Each row of a before or after table is a point. One or more steps were done to the points. Then noise was added and the rows were shuffled. The steps act on columns, c1 being the first. What was done? A step turns or swaps two columns, mirrors them in a line or flattens them onto one, adds a multiple of one to another, or multiplies or shifts one. Angles are multiples of 10 degrees, from the lower column toward the higher: turns from -170 to 170, lines from 10 to 170 but not 90. Use the fewest steps. Two steps may share a column if one is a turn and the other turns, adds or multiplies; they go together, in the order done. Otherwise the lowest column goes first.
(in the rows, 128 means zero)

Before, 14 rows:
[[111 135 122]
 [129 131 115]
 [111 121 139]
 [113 144  95]
 [123 128 153]
 [116 108 124]
 [134 107 132]
 [ 99 129 122]
 [116 111 111]
 [133 109 116]
 [132 116 156]
 [ 97 150 137]
 [144 111 119]
 [138  88 110]]
After (14 x 3):
[[117  77 139]
 [132 111 170]
 [116  75 154]
 [112 116 148]
 [ 97 189 104]
 [112 153  76]
 [123 139 150]
 [132  72 146]
 [139  16 173]
 [ 99 126 121]
 [133  75 162]
 [129 128 113]
 [143  80 145]
 [111 143 112]]
Steps: multiply c2 by 3; turn c2 and c3 by -30 degrees

Before (13 x 6):
[[175 128 111 125 112 105]
 [133  85 153 100 158 171]
 [135  89 132  96  83 173]
 [122 106 120 129 130 128]
 [ 97 116 129 137 163 167]
 [ 87 141 104 153 166 136]
 [ 94 166  71  78 105  85]
 [122 150 155 100 134 117]
 [ 94 140 105  97 118 107]
 [127 110 100 118 127 111]
 [119 130  77 146 107 164]
 [169 110 156 150 158 136]
 [157 148 112 116 147 130]]
After:
[[176 127 129 117 142 106]
 [139 127 179 100 125 163]
 [102 114 161 139 158 107]
 [116  91 193 140 182  84]
 [156 146  89 135  93 136]
 [124 149 140 127 126 129]
 [137 145 152 134 139 111]
 [133 168 122 111 181 174]
 [125 174 103 170 128 171]
 [159 107 134 151 125 132]
 [113 107 106 148 145 119]
 [ 98 114 162 142  85 136]
 [ 97 137 139 148 100 167]]
Steps: mirror c1 and c3 in the line at 170 degrees; multiply c2 by -1; turn c4 and c5 by -130 degrees

Before, 11 rows:
[[136 122 136 125 121 133 139 164]
 [104 153 109  92 124 159 135 146]
 [ 86 148 113 128 147 117 161 134]
 [119 146 133 136  91 149 160 134]
 [144 135 137 141 124 137 120 124]
 [124 111 123 114 111 109 139 111]
 [235 130 125  85 147 121 156 113]
 [ 85  93 109 136 134 121 157 115]
 [195 132 158  81 140  93 140 107]
 [123 130  92 130 114 101 141 133]
 [136 156 115 119 128 150 131 129]]
After:
[[130 113 141 110 154 148 136 114]
 [140 132 138 163 163 122 140 123]
 [135 144 116 135 131 105 163 138]
 [245 127 122 114 188 134 156  85]
 [138 134 100 130 169 105 129 121]
 [100  95 144 115 175 135 158 134]
 [131  98 110 132 154 155 142 128]
 [102 125 101 134 189 141 161 128]
 [201 156 137 105 179 164 142  81]
 [106 125  99 146 164  97 136  91]
 [140 138 126 122 166 120 122 140]]
Steps: add 0.5 times c7 to c1; turn c2 and c3 by -60 degrees; swap c4 and c8; shift c5 by 40; multiply c6 by -1

Before:
[[140 127 140 137 125 118 125 148 105 183 128]
 [ 88 152 111 128 162 139 143 152 107 115 127]
 [ 65 154 119 130 160 131 122 123 151 131 116]
 [137 157 151 136 152 138 146 154 139 128  78]
 [112 153 126 194 132 121 174 103 136 115 123]
 [122 160 116 128  73 165 178 144 149 120 114]
 [106 132 153 118 150 113 121  49 118 121  91]
 [147 143 138 113 143 138 184 132 160 126 108]
 [141 150 124 119 144 105 124 139 139 120 110]
 [154  70 116 125 142 113 129 132 146 148  43]
 [150 135 104 155 137 158 130   7 139 128 111]
 [144 115 139 122 121 159 127 147 145 123 131]]
After:
[[139 129 140 119 123 115 125 149 106 182 124]
 [137 158 151  96 154 140 145 155 139 129 168]
 [147 143 137 131 144 140 184 133 160 126 154]
 [ 64 155 120 120 161 131 123 123 150 131 138]
 [ 87 153 113 128 162 142 144 153 108 114 129]
 [106 132 153 117 150 108 121  48 117 120 165]
 [122 160 116 119  74 176 179 144 148 121 140]
 [149 134 103  96 138 168 128   6 140 129 128]
 [154  70 116  89 142 109 130 132 146 147 203]
 [113 152 125  69 132 118 175 103 137 116  99]
 [144 114 140 134 122 169 126 146 145 124 128]
 [141 151 123 127 144  97 123 141 140 121 148]]
Steps: turn c4 and c11 by -150 degrees; multiply c6 by 1.3

Before (12 x 12):
[[134 148 126 117 129 159 139 148 124 115 120  97]
 [113 154 165 127 123 109 119 129 126 122 118 142]
 [111 118 157 142 134 121 126 140 183 119 124 148]
 [101 151 116 117 132 154 119 130 126 131 146 125]
 [113 137 134 138  92 119 148 153 134 119 124 158]
 [113  98 150 121 137 159 136 152 129 128 136 155]
 [111 100 142 180 114 155 116 121 124 138 124 155]
 [138 135 134 112 121 125 194 119 151 118 113 150]
 [112 126 151 111  99 151 137 136 145 149 116 128]
 [148 154 158 116 118 158 146 135 168 122 127 151]
 [121 134 161 135  80 124 193 126 129 122 150 132]
 [133 150 139 193 116 135 249 141 123 164 123 151]]
After:
[[107 139 140 194 117 146 247 126 123 166 122 151]
 [143 152 145 179 117  97 116 115 121 139 123 155]
 [111 165 160 118 120 148 144 141 166 118 127 149]
 [135 125 162 134  81 133 194 123 129 121 149 132]
 [137 127 133 110 119 135 195 142 150 119 114 152]
 [ 97 121 134 138  91 138 144 101 135 120 124 160]
 [118 117 159 141 135 119 125 107 185 120 122 147]
 [133 116 161 128 124 159 119 113 124 124 119 142]
 [132 157 119 116 131 142 121 100 128 131 144 121]
 [100 154 149 120 137  93 136 101 132 128 138 158]
 [ 95 163 126 116 128 143 138 120 123 115 120  94]
 [122 152 152 112 102 121 135 108 144 151 115 131]]
Steps: multiply c8 by 1.6; turn c1 and c8 by 110 degrees; mirror c2 and c6 in the line at 40 degrees

Before (12 x 18):
[[176 119 136 161 147 117 103 116 156 147 140 157 119 107  97 134 103 166]
 [177 140 116 144 109 139 116 110 129 166  99 127  92 112 108 121  86 185]
 [163 158 145  99 131 110 162 110 155 136 125 108 169 122 139 149 157 117]
 [131 142 148 155 100 132 110  85 175 172 134  88 136 163 158 116 138 145]
 [175 119 137 123 103 139  82 125 149 179 125 117 143 152 138 123 100 127]
 [153 156 171 110 107 135 127 120 169 142 148  76 177 131 181 159 121 161]
 [126 146 153 123 114  79 168 173 120  98 161 133 173  88  99 113 143 120]
 [158 155 179 130  96 118 137 107 153 138 132 116 121 110 184 154 134 112]
 [ 97 139 109 107 167  92 109 187  97 121 188 172 114 153 109  88 168 160]
 [ 95 157 122 121 151 127 122 137  82 130 194 169 150 118 106 106 147 134]
 [129 152 166  89 122  97 147 105 168 138 135 129 144  89 140 118 107 131]
 [108 138  90 140 170 148 116 164 126 128 175 150 125 132 146  72 142 136]]
After (12 x 18):
[[154 155 170 111 108 135 127 120 169 156 147  76 176 132 174 160 155 150]
 [175 120 138 122 104 139  84 126 150 145 125 117 144 152 157 122 116 155]
 [ 98 139 109 107 166  91 109 186  97 118 187 172 115 152 111  88 172 109]
 [164 157 145  99 129 110 162 110 156 134 124 109 169 123 139 149 127 105]
 [ 94 156 122 122 152 127 121 136  82 119 193 169 150 119 114 107 141 113]
 [176 140 116 147 108 140 116 110 128 128 101 128  91 110 130 122 168 182]
 [131 142 148 156 100 133 111  86 175 152 132  89 135 162 171 116 147 116]
 [176 119 136 161 148 119 103 114 155 120 142 157 118 108 113 134 154 154]
 [107 140  90 140 171 149 116 164 127 136 175 149 125 133 144  72 140 114]
 [158 155 179 130  96 117 136 106 152 154 132 116 121 109 174 153 116 116]
 [126 147 153 123 115  80 168 173 118 107 162 133 172  88  94 112 126 112]
 [130 152 167  88 124  97 146 103 169 136 134 129 144  90 142 116 121 160]]
Steps: turn c17 and c18 by -70 degrees; add -0.3 times c4 to c18; flatten c10 and c15 onto the line at 60 degrees

Before:
[[166 124 122 111 129 137 135 123 129 102 138 123 121 130 130 133 142 146
  141 120 173 105 134 140]
 [107 103 132 120 135 151 132 166 153 121 114 122 113 161 122 120  89 165
   61 122 112 100 129 105]
 [157 116 140  79 115 148 100 123 131 111 138 106 138 132 136 156 161 149
  111 112 180 153  70 104]
 [ 77 112 114 112 153 125 132 143 169 100 149 144 105 113 184  92 137  93
  184 162 104 186 113 160]
 [138 102 131 111 114 113 131 124 118 115 134 107 160 126 166 112 147 149
   71 114 166 105  91 140]
 [126 113 123 107 109 162 158 139 120 136 177  99 146 136 117 145 143 163
  112 119 158 113  79 140]
 [176 117 140 105 113 134 141 117 134 142 160 143 142 101 150 152 148 162
  102 128 128 123  98 108]
 [ 60 120 132 137 150  92 137 118 180  89 163 159 156 154 147  94 117  96
  176 141 110 175 133 119]
 [ 86 104 132 149 167 153 123  99 154 103 154 182 125 150 160  80 136  57
  173 138 107 169 100 148]
 [148 126 152 110  84 141 147 125 125 145 115  93 144 112 123 111 133 125
  113 104 150 139 106 119]
 [143 127 116 116 142 132 156 149 131 128 155 121 130 105 141 138 138 105
   98 120 184 133  94  98]
 [ 76  98 123 138 172 125 105 110 143 108 177 144 120 125 131  62 136  95
  155 177 113 191 146 132]
 [139 106 115  84 143 143 127 136  96 142 125 117 166  99 137 137 151 151
  139 101 154 107  90 101]]
After:
[[110 133 154 107  85 147 139 125 127 123 135 176 143 127 143 110 130 121
  115 101 147 108 109 143]
 [126 102 128 112 115 167 127 125 124 141 148  99 160 169 118 117 145 144
   74 109 170 147  90 115]
 [129 112 140  77 117 127 109 119 130 109 149 190 136 137 126 157 160 144
  109 112 179  90  68 115]
 [123 101 128 120 138 107 129 167 156 105 118 194 113 114 104 113  87 168
   59 122 110 160 130 119]
 [205  93 123 132 171 121 112 110 147 130  90 107 120 134 127  61 137  95
  152 178 113  89 150 109]
 [173 104 134 149 161  51 125  95 157 148  93 183 122 152  99  78 137  58
  174 134 107 103  98 105]
 [178 113 111 113 149 114 134 139 172 158  82 117  99 185 123  90 139  96
  184 163 107  87 115 101]
 [112 106 113  88 142 127 127 136  98 104 142 177 166 144 151 135 150 152
  137  99 155 146  93 144]
 [200 119 139 129 144 135 134 117 179 120  77  14 158 139  95  95 113  95
  181 139 112 102 131  94]
 [133 117 139 105 114 111 134 118 133 111 188 141 141 159 148 153 152 160
  104 128 130 116  95 143]
 [163 111 122 108 112 124 149 140 120 139 159 234 141 116 124 150 141 164
  117 112 158 146  78 138]
 [119 122 120 114 131 122 128 125 132 142 171 153 112 128 126 136 139 150
  144 120 166 130 134 103]
 [143 127 117 120 146 131 147 146 132  96 151 139 130 147 145 138 140 106
  100 114 179 121  96 130]]
Steps: turn c1 and c22 by -160 degrees; turn c1 and c11 by -60 degrees; multiply c6 by 3; turn c6 and c12 by 110 degrees; multiply c7 by 0.7; swap c10 and c24; turn c14 and c15 by -110 degrees
